Rows are points. The window is the flat piece filled in between its corners: a triangle in 3 columns, a solid with four corners in 4, and so on. A path goes straight from each point to the next, and from the last back to the first. After which points does the path pass through the window?
In the rows, 128 means zero.

Window (4 x 4)
[[153 162 150 116]
 [163  87  88  94]
 [ 99 132  58 156]
 [ 68  90  49 122]]
Path:
(1): [100 144  58 141]
(2): [106  76  76 181]
(3): [161  91 141 136]
(4): [153 132 110  79]
(5): [ 86 135  61 126]
(6): [ 86 107  85 200]
(7): [141 120 147 158]
(8): [155 165 113 107]
(9): [174 181 114  74]
(10): [145 124 157 129]
(11): [139 104 163 148]
(12): [171 153 125  99]
(13): [100 122  51 102]
(14): [116  86  92 151]
(15): [144  88 117 152]
(16): [173 143  67  89]
Through the window after points: 1, 13

Window (4 x 4)
[[193 122 129 108]
 [ 57 148  99 101]
 [204 121  92 136]
 [108  98 111 144]]
Path:
(1): [121 134 117 181]
(2): [139  74  97  93]
(3): [189  89 106  67]
(4): [183 143 138 136]
(5): [169 160 130 130]
(6): [173 106  90  73]
(7): [150 117 106  94]
(8): [160 181 142 136]
(9): [195 105 118 159]
(10): [181  79  93 118]
(11): [ 64 106  81  97]
(12): [ 76 144 118 162]
Through the window after points: 1, 3

Window (6 x 6)
[[105 131 158  95 157 163]
 [176 176  80 158 102  95]
 [146 111  96 168 136 151]
 [ 59 111 173 121 132 141]
 [233 146 106 193 109  93]
 [157 122 106  59  61  74]]
Path:
(1): [194 147 100 158 141  76]
(2): [201 136 105 154  70 151]
(3): [152 121 102 162 112 154]
(4): [141 116  99 136 145 106]
(5): [204 144 111 164 127  76]
(6): [205 134 105 157  65 126]
(7): [145 144 113 131  34 125]
(8): [169 132 111 114 161  73]
(9): [133 127 117 123 161 105]
(10): [122 153 154 108 113 179]
(11): [ 99 122 185 133  80 188]
(12): [ 91 104 152 121 145 114]
Through the window after points: 3, 5, 7, 9

Window (6 x 6)
[[132 145 132 249 134 142]
 [154 135 154  97 166  87]
 [142 132 185 133 131 127]
 [136 163 111  63 130 111]
 [199 181  61 164  92 129]
 [145 176 170 158 159 124]]
Path:
(1): [154 119 152 110 171 150]
(2): [174 147 111 130 134 145]
(3): [155 179 121 143 110 106]
(4): [131 162 127 211 119  82]
(5): [144 146 148 211 154 173]
(6): [159 114 105 143 149 161]
(7): [142 165 154 137 130  64]
(8): [133 138 150 142 111  80]
(9): [166 146 116 100 154 143]
(10): [138 136 149 123 164 136]
(11): [139 154 176 123 132 100]
(12): [131 179 135 172 119  57]
(13): [155 135 155 173 158 142]
(14): [162 139 140 118 167 120]
(15): [130 144 182 123 110  74]
(16): [138 156 165 129 115 109]
Through the window after points: 2, 4, 14, 16

Window (8 x 8)
[[169 107 138  85 109  67 159 131]
 [166  42  79 122 186 147 108 169]
 [168 146 125 143 141 140 133 156]
 [162 145 173  71 162 176  90 112]
 [171 127 202 122 143  63 115  98]
 [ 36 200  65 136 170 152 217  67]
 [ 83  99  77 150 120 104 109 144]
 [187  65 147 135 121 164 118 133]]
Path:
(1): [143  88 172 125 142 136 128 142]
(2): [200 103 125 124 129 139 110 108]
(3): [168 149  69  72 140 123 140  72]
(4): [106 135 131 129 137 107 178 129]
(5): [ 88 129 129 126 155 133 152 142]
(6): [135 160  69 111 140 144 127  57]
(7): [185  73  69 121 169 123  92 127]
(8): [141  70 133 121 172 145 132 169]
(9): [187  64 172 119 134 129 105 171]
(10): [209  81 122 110 119 110 104 123]
(11): [182 144  86 102 149 110 112  65]
(12): [ 83  91 149 141 155 109 160 195]
Through the window after points: 1, 3, 5, 7

Window (8 x 8)
[[ 72 174 111 176 129 132 116  83]
 [ 74 123 136 153  69 189 140 122]
 [ 47 129 141  76 140 154 158 103]
 [150 137 125 148  91 158 176 112]
 [ 68 146 106 131 186 180 116 115]
 [ 96 112 195 175 115 144 176 112]
 [134  47  67 192 184  90 124 116]
 [232 109 144  66 139  95  79 113]]
Path:
(1): [156 164 100 126 132 108 179 176]
(2): [125  98 140 167  88 181 150  62]
(3): [159 102 139 131 145 138 129  30]
(4): [140 132 116 117 160 113 119 136]
(5): [ 92 119 116 140 141 111 143 153]
(6): [119  94 138 132 128 173 132  57]
(7): [123  61  99 170 168 129 131  82]
(8): [146 106  75 176 142  80 137 171]
Through the window after points: 1, 5, 7

Window (9 x 9)
[[ 51 154 144 151  33 179  65 245 115]
 [166 129 181 114 154 143 138  84 133]
 [ 58 176  96 137 158 139 110 181 113]
 [179 125 152 192 123 154  92 107 115]
 [184 110 139 144 197 129 143 108 186]
 [172 128 161 127 159  82 137 160 108]
 [159 114  82 101 143 105 150 137 114]
 [147 146 190 175 145 179 211 143 129]
 [126  59 193 165 105 110 140 131 100]]
Path:
(1): [105 156 139 152 112 113 133  95 153]
(2): [109 197 162 163  91 103 132 139 148]
(3): [107  91 102 134 154 195 109 183  99]
(4): [154  93 145 151 204 196  86 140 108]
(5): [138 143 126 162  68  67 164 157 139]
(6): [114 128 150 149 117 114 125 129 133]
(7): [136 114 167 137 151 164 134 174  94]
(8): [185 112 174 109 194 175 129 149  96]
Through the window after points: 6, 8

Window (9 x 9)
[[ 62 159 138 166 133 168 135 125 135]
 [ 98 122 130 135 105 138 172 179  75]
 [201 151 104  26 146 135  29 189 153]
 [124 123 149 152  79 148 154  84 121]
 [138 118 154 178 151 192 213 146 108]
 [160  55 103  41 217  88  77 105 140]
 [123 196  77 132 125 128 154  94 117]
 [192  92  34  73 140 148  25 193 151]
 [140 133 152 198 144 112 139 142  97]]
Path:
(1): [149  89 145 133 104 113 163 185 201]
(2): [166 161 114 153 168 138  83 104  23]
(3): [128 166 148 173 120 193 115 118  48]
(4): [120 140 131 158 109 144 174 173 122]
(5): [125 109 112 107 106 126 182 195 187]
(6): [142 116 122 124 146 157  93 143 104]
(7): [157 138 106  80 149 179  57 159  79]
(8): [160 122  97 108 130 118 115 169 174]
(9): [158 112 103 129 123 107 152 168 182]
(10): [138 151 117 133 162 171 115  83  91]
(11): [136 129 123 133 126 167 114 112  89]
(12): [111 106 136 137 100  86 159 125 210]
(13): [145  86 127 128 146  94 144 146 181]
(14): [158 122 116 120 150 135 112 127  89]
(15): [130 123 139 137 157 188 133 118  70]
(16): [131 125 122 139 121 126 171 152 152]
Through the window after points: 7, 11, 15

Window (11 x 11)
[[146 167 138 194 132 124 118 122 190 114 113]
 [109 120 127 151  92 115 165 100 164 194 117]
 [135 154 144 143  68  95 168  77 141 128 137]
 [ 54 152 178 131 120 169 229  58 109 100 122]
 [153 163  95 126 109 142 169  55 172 140  46]
 [114 132 100  98 121 108 145 168 107 109  72]
 [173 206 153 139  87 144 129 117  85 170  96]
 [141 184 181 149 243 110 129 136 236 117 205]
 [167 114 118 144  59 158 188  90 157 146 102]
 [131 119 174 114 127  96 151 142 135 135  67]
 [156 101 115 142 113 123  39 105 154  94 132]]
Path:
(1): [213 153 146 201 171 120 168 105 122 100 161]
(2): [156 153 127 154 131 127 153 117 117 117  99]
(3): [121 164 133  97  79 122 135 131 130 155  92]
(4): [106 188 148 124  74 181 121  84 150 135 113]
(5): [167  82 124 167 156  90 249  63 161 122  94]
(6): [150 161 158 155 198 107 135 104 187 129 152]
(7): [111 205 179 112 157 154 144 174 225 114 192]
(8): [ 95 175 152 124  81 154 108 117 185 105 105]
(9): [143 136 122 157 124 122 164 104 139 144 120]
(10): [131 138 139 174 154 101 136 108 127 130 118]
(11): [127 163 153  86  66 137 149  99 172 124 115]
(12): [126 150 168  70  71 128 119  96 182 101 108]
(13): [164 109 115 196 144 125 177 124 127 161  99]
(14): [128  89 118 166 145 109 144 110 132 143 118]
(15): [131 191 141  97  53 140 100 111 181 131 108]
(16): [111 140 141 125 128 123 126 110 188 146 123]
Through the window after points: 2, 6, 12, 14, 16
